Each row is a point. Any point is a mix of the corners, with weights that add up to 1. It lies inside the corners' shape when no weight is negative. Say inside or outside, and name the corners with a negative weight.

Corners:
(1): [-0.12 -0.02  0.25]
(2): [-0.55 -0.29  0.10]
(3): [ 0.55 -0.54 -0.62]
(4): [-0.14 -0.01 -0.21]
Points:
[-0.27 -0.26 -0.26] -> outside (1)
[ 0.20 -0.41 -0.54] -> outside (1)
[-0.13 -0.04 -0.20] -> inside
[ 0.24 -0.15 -0.18] -> outside (2)
[ 0.05 -0.20 -0.31] -> inside
[ 0.09 -0.11 -0.24] -> outside (2)
[-0.12 -0.05  0.12] -> inside
[ 0.28 -0.18 -0.20] -> outside (2)
[-0.10 -0.06  0.18] -> inside

Corners:
(1): [-0.36 -0.29  0.44 -0.07  0.03 -0.29]
(2): [-0.69  0.06 -0.50  0.07 -0.28 -0.28]
(3): [-0.12 -0.32 -0.41 -0.09 -0.27 -0.34]
(4): [-0.17 -0.29  0.07  0.24 -0.50  0.10]
(5): [ 0.43  0.02  0.38 -0.27  0.11  0.47]
(6): [-0.19 -0.59 -0.47  0.16 -0.18  0.28]
(7): [ 0.57  0.41  0.70  0.27  0.61 -0.06]
Points:
[-0.17 -0.15 -0.10  0.14 -0.06 -0.19] -> outside (5)
[-0.14 -0.21  0.03  0.13 -0.32  0.07] -> inside
[ 0.08 -0.24  0.24 -0.07  0.00  0.03] -> outside (2)
[ 0.06 -0.17 -0.12  0.11 -0.05  0.13] -> outside (1)
[-0.26 -0.18 -0.07  0.16 -0.35 -0.01] -> inside
[ 0.07  0.14  0.21  0.16  0.20 -0.09] -> inside
[-0.16 -0.13  0.29  0.04  0.00 -0.07] -> outside (3)

Corners:
(1): [ 0.33  0.40 -0.19  0.23  0.24 -0.25  0.21  0.10  0.07  0.27  0.10]
(2): [-0.04  0.29 -0.48  0.26 -0.14 -0.27  0.06 -0.45 -0.01 -0.31 -0.27]
(3): [ 0.09 -0.44  0.35  0.39  0.11  0.44  0.29  0.19 -0.24 -0.39  0.22]
(4): [-0.07 -0.56 -0.22 -0.15  0.34  0.37  0.07  0.18 -0.34 -0.34  0.78]
(5): [ 0.11 -0.80 -0.24  0.27 -0.17  0.43  0.68  0.42 -0.10  0.16  0.02]
(6): [ 0.64  0.57 -0.21 -0.10 -0.84 -0.53 -0.09 -0.17  0.34  0.20 -0.40]
(7): [-0.35  0.22 -0.10 -0.23  0.06 -0.37 -0.23 -0.35 -0.40  0.15 -0.02]
(8): [ 0.27  0.42 -0.47  0.46 -0.47 -0.22 -0.30  0.09  0.08  0.35  0.03]
(9): [-0.20 -0.67 -0.20  0.05  0.31  0.81  0.18  0.42  0.07 -0.46 -0.02]
(10): [-0.25  0.01  0.03  0.01 -0.11 -0.04  0.22 -0.24  0.40 -0.10  0.20]
(11): [ 0.07 -0.05 -0.08 -0.04  0.18 -0.54 -0.54 -0.33  0.06  0.00 -0.09]
(12): [ 0.15 -0.08 -0.15 -0.04  0.20  0.36 -0.13 -0.49 -0.07  0.20  0.11]
Points:
[-0.01 -0.17 -0.07  0.01  0.02  0.08  0.13 -0.05  0.06 -0.13  0.07] -> outside (8)
[ 0.00 -0.06 -0.14  0.04 -0.03 -0.01 -0.15 -0.14 -0.02 -0.14  0.16] -> outside (1, 5)
[ 0.09 -0.30 -0.36 -0.03  0.04  0.10  0.10  0.03 -0.04  0.05 -0.08] -> outside (3, 8, 10)
[ 0.05 -0.10 -0.50  0.04 -0.32 -0.02 -0.19 -0.10  0.26  0.05 -0.08] -> outside (1, 3, 7)
[ 0.09  0.00 -0.14  0.16 -0.06  0.02  0.01 -0.06  0.03  0.04 -0.04] -> outside (4)
[ 0.17  0.10 -0.40  0.05  0.01 -0.28 -0.14  0.05 -0.12  0.16 -0.07] -> outside (3, 10, 12)

Corners:
(1): [-0.26 -0.34 -0.22 -0.13  0.11 -0.13 -0.20  0.28 -0.12 -0.30 -0.31  0.01
  0.23 -0.07]
(2): [ 0.23 -0.21 -0.73 -0.31 -0.07 -0.02 -0.08  0.27 -0.44  0.05  0.37 -0.08
  0.14 -0.33]
(3): [ 0.36 -0.07  0.17  0.53 -0.31 -0.41  0.21 -0.57  0.32  0.03 -0.13 -0.28
  0.56 -0.41]
(4): [ 0.12  0.07  0.39 -0.54  0.14 -0.28 -0.13 -0.07 -0.44  0.42  0.00 -0.07
 -0.18 -0.19]
(5): [ 0.28 -0.26 -0.98  0.27 -0.12  0.19  0.04  0.27  0.52 -0.72 -0.27 -0.48
  0.60  0.21]
(6): [ 0.35 -0.42 -0.22  0.33 -0.40 -0.19  0.39  0.40 -0.24 -0.19 -0.31 -0.17
 -0.20 -0.10]
(7): [ 0.13  0.03 -0.07 -0.54 -0.41 -0.22  0.33  0.13 -0.15  0.22  0.05 -0.35
  0.07 -0.09]
(8): [-0.17 -0.30  0.47 -0.03  0.07 -0.04  0.42 -0.12 -0.60  0.51 -0.38 -0.15
 -0.40 -0.46]
(9): [ 0.23  0.15  0.19  0.18 -0.01 -0.35  0.07  0.10  0.31 -0.33  0.25 -0.36
 -0.05 -0.28]
(10): [ 0.60 -0.27 -0.02  0.02  0.05  0.09  0.25  0.34  0.28 -0.63  0.28 -0.18
  0.47  0.10]
(11): [ 0.35  0.18  0.23 -0.39  0.34 -0.10  0.30 -0.24  0.51 -0.02 -0.08  0.04
  0.13 -0.13]
(12): [ 0.38 -0.24 -0.03 -0.47 -0.24  0.04 -0.39 -0.01 -0.34  0.13 -0.04  0.14
 -0.28 -0.27]
(13): [ 0.31  0.33  0.22 -0.21  0.19  0.02  0.54 -0.24  0.04  0.03 -0.39 -0.05
  0.01 -0.53]
(14): [ 0.01  0.00  0.32  0.60  0.02 -0.40  0.13 -0.60 -0.44 -0.27  0.00  0.01
 -0.10 -0.36]
(15): [ 0.00  0.20 -0.70  0.33 -0.58 -0.16 -0.18 -0.04 -0.11 -0.03  0.12  0.11
  0.42  0.05]
Points:
[ 0.20 -0.06 -0.18  0.03 -0.18 -0.12  0.14  0.05 -0.03 -0.05 -0.10 -0.10
  0.12 -0.15] -> outside (14)
[ 0.20  0.00  0.08 -0.12 -0.01 -0.17  0.13 -0.08 -0.05  0.02 -0.03 -0.07
  0.04 -0.24] -> outside (5)
[ 0.06  0.08  0.42 -0.18 -0.02 -0.23  0.30 -0.34 -0.22  0.36 -0.31  0.02
 -0.18 -0.36] -> outside (2, 5, 9, 10)
[ 0.16 -0.16 -0.28  0.14 -0.08 -0.07  0.09  0.01  0.10 -0.26 -0.16 -0.22
  0.26 -0.10] -> inside
[ 0.15 -0.15  0.07 -0.12  0.12 -0.05  0.22 -0.04 -0.11  0.13 -0.38 -0.14
 -0.11 -0.44] -> outside (7, 10, 14, 15)
[ 0.14 -0.05  0.02 -0.23 -0.08 -0.16  0.08  0.01 -0.20  0.11 -0.05 -0.14
  0.01 -0.17] -> inside
